Every row gives one point. The ring and each string are closed loops that go straight from each point to the next, and from the last back to the first. Before rounding, they use only three directions, however many columns there are. How many times does the string pass through the ring? Passing back the other way cancels.

Ring (9 x 3)
array([[ 0.30, -0.33,  0.25],
       [ 0.24,  0.01,  0.40],
       [ 0.03,  0.26,  0.39],
       [-0.19,  0.30,  0.29],
       [-0.38,  0.20,  0.13],
       [-0.48, -0.06, -0.06],
       [-0.35, -0.40, -0.20],
       [-0.02, -0.60, -0.14],
       [ 0.15, -0.58, -0.02]])
String (17 x 3)
array([[-0.48, -0.12, -0.32],
       [-0.16, -0.21, -0.44],
       [-0.08, -0.26, -0.12],
       [-0.23, -0.42,  0.08],
       [-0.13, -0.74, -0.02],
       [ 0.29, -0.87, -0.13],
       [ 0.43, -0.47, -0.05],
       [ 0.39, -0.17, -0.03],
       [-0.04, -0.23,  0.26],
       [ 0.00, -0.18,  0.44],
       [ 0.03,  0.04,  0.69],
       [ 0.21,  0.44,  0.49],
       [ 0.18,  0.36,  0.11],
       [ 0.07,  0.36,  0.03],
       [-0.11,  0.01,  0.09],
       [-0.49, -0.14,  0.30],
       [-0.78,  0.02, -0.04]])
Times through: 3
String (22 x 3)
array([[ 0.17, -0.13,  0.19],
       [-0.08, -0.17,  0.27],
       [-0.14, -0.16,  0.33],
       [ 0.14,  0.06,  0.11],
       [-0.21, -0.08,  0.36],
       [-0.28,  0.33,  0.54],
       [-0.30,  0.55,  0.38],
       [-0.15,  0.52,  0.03],
       [-0.17,  0.08,  0.04],
       [-0.31, -0.09,  0.13],
       [-0.71, -0.13,  0.11],
       [-0.75, -0.20, -0.20],
       [-0.63, -0.38, -0.30],
       [-0.53, -0.52, -0.11],
       [-0.31, -0.69, -0.43],
       [-0.03, -0.64, -0.40],
       [-0.08, -0.82, -0.18],
       [-0.22, -0.59,  0.20],
       [ 0.02, -0.34,  0.08],
       [ 0.20, -0.28,  0.01],
       [-0.07, -0.22,  0.17],
       [ 0.31, -0.17,  0.11]])
Times through: 1

Ring (6 x 8)
array([[-0.07, -0.57, -0.40, -0.03,  0.46,  0.07,  0.66, -0.17],
       [ 0.12, -0.11, -0.05, -0.35,  0.43,  0.17,  0.62, -0.24],
       [ 0.02,  0.36,  0.19, -0.42,  0.08,  0.12,  0.24,  0.08],
       [-0.13,  0.23,  0.23, -0.01, -0.44,  0.03, -0.27,  0.48],
       [-0.07, -0.22,  0.10,  0.24, -0.44,  0.04, -0.23,  0.38],
       [-0.12, -0.64, -0.27,  0.29, -0.03,  0.02,  0.18,  0.14]])
String (27 x 8)
array([[-0.19,  0.71,  0.25, -0.44, -0.15,  0.03, -0.04,  0.41],
       [-0.21,  0.75,  0.32, -0.36, -0.33,  0.02, -0.21,  0.53],
       [-0.34,  0.50,  0.10, -0.21, -0.27, -0.04, -0.16,  0.56],
       [-0.28,  0.25,  0.03, -0.10, -0.22, -0.02, -0.08,  0.46],
       [-0.03,  0.01,  0.12, -0.03, -0.20,  0.07, -0.02,  0.25],
       [ 0.08, -0.01,  0.31,  0.07, -0.44,  0.12, -0.23,  0.30],
       [ 0.07, -0.05,  0.42,  0.27, -0.77,  0.09, -0.54,  0.48],
       [-0.10, -0.20,  0.19,  0.36, -0.68,  0.02, -0.47,  0.54],
       [-0.35, -0.24, -0.17,  0.27, -0.32, -0.08, -0.16,  0.52],
       [-0.16, -0.56, -0.09,  0.48, -0.46, -0.01, -0.24,  0.42],
       [ 0.02, -0.82, -0.07,  0.56, -0.41,  0.06, -0.15,  0.23],
       [ 0.17, -0.65,  0.03,  0.29, -0.19,  0.14,  0.08,  0.01],
       [ 0.11, -0.56, -0.05,  0.18, -0.05,  0.12,  0.19, -0.01],
       [-0.08, -1.02, -0.47,  0.38,  0.19,  0.04,  0.43, -0.06],
       [-0.27, -0.91, -0.67,  0.25,  0.42, -0.03,  0.61, -0.04],
       [-0.37, -0.55, -0.62,  0.05,  0.44, -0.06,  0.60,  0.06],
       [-0.15, -0.30, -0.27, -0.04,  0.23,  0.03,  0.41,  0.05],
       [ 0.00, -0.26, -0.09, -0.06,  0.14,  0.10,  0.34,  0.00],
       [-0.21, -0.26, -0.38, -0.15,  0.41,  0.01,  0.57,  0.00],
       [-0.17, -0.13, -0.19, -0.12,  0.18,  0.03,  0.34,  0.11],
       [ 0.10, -0.19,  0.01, -0.14,  0.15,  0.14,  0.35, -0.07],
       [ 0.31, -0.16,  0.16, -0.27,  0.24,  0.24,  0.46, -0.27],
       [ 0.37,  0.11,  0.22, -0.56,  0.45,  0.28,  0.66, -0.41],
       [ 0.15,  0.38,  0.16, -0.64,  0.42,  0.19,  0.58, -0.20],
       [-0.12,  0.31,  0.00, -0.42,  0.22,  0.07,  0.36,  0.10],
       [-0.12,  0.14, -0.01, -0.24,  0.08,  0.05,  0.24,  0.16],
       [-0.30,  0.54,  0.00, -0.42,  0.07, -0.01,  0.17,  0.35]])
Times through: 2
String (14 x 8)
array([[-0.31, -0.51, -0.55,  0.03,  0.41, -0.04,  0.57,  0.04],
       [-0.17, -0.62, -0.61, -0.11,  0.73,  0.03,  0.90, -0.25],
       [ 0.11, -0.39, -0.28, -0.31,  0.70,  0.16,  0.89, -0.41],
       [-0.05, -0.01, -0.20, -0.42,  0.55,  0.10,  0.70, -0.17],
       [-0.10,  0.02, -0.08, -0.21,  0.16,  0.06,  0.32,  0.09],
       [ 0.09,  0.00,  0.13, -0.18,  0.01,  0.14,  0.20,  0.04],
       [ 0.15,  0.54,  0.49, -0.40, -0.22,  0.17, -0.05,  0.18],
       [-0.25,  0.83,  0.38, -0.32, -0.48,  0.00, -0.37,  0.66],
       [-0.39,  0.40,  0.07, -0.06, -0.39, -0.08, -0.28,  0.66],
       [-0.36,  0.08, -0.07,  0.07, -0.30, -0.07, -0.16,  0.54],
       [-0.25, -0.23,  0.00,  0.34, -0.53, -0.04, -0.35,  0.56],
       [ 0.11, -0.72,  0.09,  0.53, -0.52,  0.10, -0.25,  0.24],
       [ 0.13, -0.66, -0.03,  0.28, -0.14,  0.12,  0.12,  0.02],
       [ 0.02, -0.35, -0.07,  0.03,  0.04,  0.10,  0.25,  0.03]])
Times through: 0
